Each row of a before or after table is a point. The points were changed in one or more steps. Then noise was added and the rows were shuffled. The steps act on columns, c1 being the first. What was done? A step turns or swaps two columns, mirrors them in a line or flattens them onto one, adds a multiple of one to another, or multiplies or shifts one. Angles are multiples of 10 degrees, from the lower column toward the higher: turns from -170 to 170, lines from 10 to 170 but not 90. Use the fewest steps. Two steps may share a column if one is a turn and the other turns, adds or multiplies; they go together, in the order done. Otherwise the lowest column goes first.
(in the rows, 128 means zero)

Before (14 x 3):
[[106 121 153]
 [153 133 129]
 [115 123 164]
 [131 128 117]
 [ 99 163 136]
 [123 139  89]
 [125 136 129]
 [138 118 143]
 [ 99 168 138]
 [170 124 137]
 [111 116 132]
 [104 130 111]
 [123 117 126]
 [108 126 122]]
After (14 x 3):
[[114  94 135]
 [123  93 125]
 [139 100 142]
 [100 134 115]
 [117 161  87]
 [103 234 140]
 [130 130 117]
 [108 106 158]
 [107 120 125]
 [121 112 165]
 [126 152 130]
 [101 248 141]
 [153 142 125]
 [172 116 132]]
Steps: turn c1 and c3 by -10 degrees; multiply c2 by 3

Before (11 x 8):
[[ 92  79 173 124 125 122 162 165]
 [168 114 141 120 159 110 107  99]
 [111 111 127 146 131 139 143  87]
 [136 139 147 163  96 143 160  81]
 [137 119 144 132 141 149 103 146]
 [149 113 159 104 137 148 126  95]
 [111  94 132  89 125 119 139 132]
 [105 120 167  97 130 117 105 113]
 [ 76 170 151 110  83 169 143  94]
 [ 96 126 144 144 125 184 136  99]
 [134 105 133 125 179 103 163 120]]
After (11 x 8):
[[105 122 197  68 120 107 110  78]
 [ 95 103 205 118  85 141 146 114]
 [110 114 163  50  98 130 132 108]
 [134  69 165 118 129 132 135 132]
 [ 91 127 172 161 126 152 160  52]
 [ 77 187 182  91 146 158 155  20]
 [137 109 170 137 128 125 123 157]
 [115 114 156 160 116 138 139  59]
 [135 157 176 200 120 156 154  96]
 [169  97 169 112 133 112 107 157]
 [151 111 189  78 118 139 138 127]]
Steps: add 1.5 times c1 to c8; turn c2 and c5 by 60 degrees; shift c3 by 30; multiply c4 by 2; flatten c6 and c7 onto the line at 50 degrees

Before (10 x 11):
[[124 154 136  71 201 153  83 124 133 106 128]
 [120 129 132 128 110 157 125 112 149 167 108]
 [153  96 143 113 154 115 117 164  90 155 129]
 [154 116 142 143 177 118 128 139 138 105  92]
 [122 164 111 145 153  86 109 162 144 163 102]
 [160 160 110 109 129  97  99 148  66 109 101]
 [150  90 152 133 114  60 156 129  93 168 115]
 [102 130 103 109 132 153 139 118 105 123 135]
 [136 130 194  88 199 125 113 183 147 102  71]
 [197 131 117 120 179  69 168 166 112 143 102]]
After (10 x 11):
[[135 141 194  49  85 124 112 182 137 117  85]
 [150  93 160 140 115  61 154 129 112 145 125]
 [156 118 144  99 119 120 127 138 132 118  72]
 [101 126 102 111 127 153 141 119 120 129 142]
 [121 161 104 120 120  84 110 163 133 141  90]
 [121 129 133 141 107 157 124 112 136 143 128]
 [152 101 150  98 133 112 118 164 113 138 123]
 [160 154 104 113  97  96  97 148 105 121 128]
 [197 130 117  84 119  69 169 166 121 133  93]
 [123 155 130  36 129 153  84 125 129 119 125]]
Steps: turn c2 and c3 by -10 degrees; turn c4 and c5 by 50 degrees; turn c5 and c11 by -60 degrees; multiply c9 by 0.4; multiply c10 by 0.4

Before (13 x 14):
[[161  82 140 113  91 132  89 176  71 129  99 112 140 165]
 [166 131 132 146  87  85 116  97 137 134 169  61  68 149]
 [168 154 116 101 131 150 153 142 114 152 113 154 109  90]
 [126 107 133 152 107 161 128 172 131 111 101 180 114 134]
 [133 140 149 109 150 124 121 149  95 147 173 147 159 128]
 [145  97 111 121 142 112 171 134  87 124 102 142 138  95]
 [120 129  84 120 148 118 180 156  56 132 105 139 186 145]
 [102 133 113 118  96 111 113 122 111 113 152  91 150 121]
 [122 155 113  98 142  78 155  79  98 101 103  95 116 127]
 [ 82 163 178 151 153 160 135 110  92 147  96  85 129 124]
 [150  97  84  97 137 159  77  86  96  89 150 145 126 123]
 [175 160 184 167 124 148 142 153  83 142  91 138 140 114]
 [107 123 135 156 127 147 104 150  72  82 136 127  93 123]]
After (13 x 14):
[[122 156 189 125  79 150 152 151  91 108  97  83  95 124]
 [130  81 121 129 131 127 150 119  87 149  99 145 153  95]
 [ 78 135 144 163 133 112 105 140  74 132 138 129  78 121]
 [145 106 150 161 172 141  71  93  72 125  96 114 135 165]
 [100 135 124  73 121  88 165 125  99 143 104  94 166 127]
 [167 139 125 123 142 128 162  98 113 148 115 153  88  88]
 [147 143 160 134 106 150 126  98  97 138 175 148 159 129]
 [105 125  92  76 145 145  68 123  99 164 152 147  95 126]
 [162 149 195 168 153 152 157 147  83 150  91 137 121 114]
 [112 111 144 178 149 140 117 125 131 120 100 177  85 133]
 [152 137 142 112 179  56 118 157 137 126 169  60 121 151]
 [103 141 124 119 145 133 117 124 110  98 151  88 161 121]
 [127 102  92 149 107 166 173 104  57 132 105 139 188 143]]
Steps: turn c1 and c10 by -60 degrees; turn c5 and c10 by 140 degrees; turn c2 and c7 by 30 degrees; shift c3 by 10; mirror c4 and c8 in the line at 30 degrees; turn c6 and c13 by -50 degrees; multiply c13 by 1.3

Before (13 x 20):
[[150 105 161 152 162 137 183 133 117 120 130 155 147  96 161 100  95 141
   75 110]
 [108 120  96 165 133 142 118 148 115 118 146 112  58  88 167 157 149  98
  116 166]
 [170  76 144 164 150 140 100 154 137 157 158 133 119  83 145 151 178 145
  159 168]
 [120 153 169 123 183 108 102 117  97 128 157 129 140  77 161  74 106 134
   99 130]
 [107 138 155 174 152 109 154 181 169 156 129 120 120 167  89 119 126 127
  120 147]
 [154 146 112 179 162 142  96 103 135  75 159 166 111 165  93  69 113 158
   92 140]
 [166 157 174 103 109 186 101 118  82 144 165 171  83  89 133 151 125 125
  139 153]
 [116 116 100 150 100 138 171 143 120 142 161 189 131 150  81 123 128 118
  147 160]
 [139  75 127 145 133 111 162 144  92 113 157 173 144 142 138 100 112 122
  159  89]
 [193 149 143 135 169 182 104 125 106 150 129 121 144 159  90  75 174 127
   88 137]
 [103 144 128 106 110 124 179 113  98 147 110 122  91 103  86  96 180 178
  118 100]
 [138  88  87 124 146 111 136 101 139 138 131 132 113 169 166 145 173 118
  157 150]
 [104 157 119 153 121 155 161 131  96 120 135  99 109 106 106 161 162 134
  128 128]]
After (13 x 20):
[[117 114  99 146 123 137 168 153 121 139 159 190  91 143  81 118 115 158
  143 154]
 [120 155 169 122 161 108 100  76  98 131 158 131  98 117 162  98 107  82
   72 120]
 [171  79 143 164 155 142 100  85 140 156 158 135  78 154 146 131 151 121
  164 187]
 [165 158 175 106 125 186 103  87  84 145 166 169  40 119 135 143 113 151
  150 149]
 [107 136 156 173 137 109 152 165 168 158 131 120  79 180  88 123 118 108
  115 145]
 [160 144 108 179 181 142  96 166 136  75 159 166  68 104  95  96 109 122
   66 130]
 [105 156 118 152 122 153 161 104  95 121 135  97  70 133 108 156 155 133
  144 146]
 [105 123  98 162 100 143 119  88 114 117 146 114  19 148 168 158 127 105
  133 165]
 [137  74 129 145 140 110 163 145  94 110 156 174 105 143 137  86 136 129
  141  88]
 [103 143 126 104 164 125 182 103  96 147 110 124  49 117  85 103 188 167
  104 130]
 [140  87  87 122 130 109 136 166 137 139 131 133  72 101 165 125 155 109
  163 167]
 [191 147 144 137 145 182 104 159 108 151 132 121 106 125  89 104 164  90
   64 158]
 [151 106 164 148 165 139 182  95 118 119 132 156 107 133 164 129 114 109
   64 100]]
Steps: add 0.3 times c12 to c18; turn c5 and c18 by -60 degrees; swap c8 and c14; shift c13 by -40; turn c16 and c19 by 30 degrees; turn c17 and c20 by 30 degrees
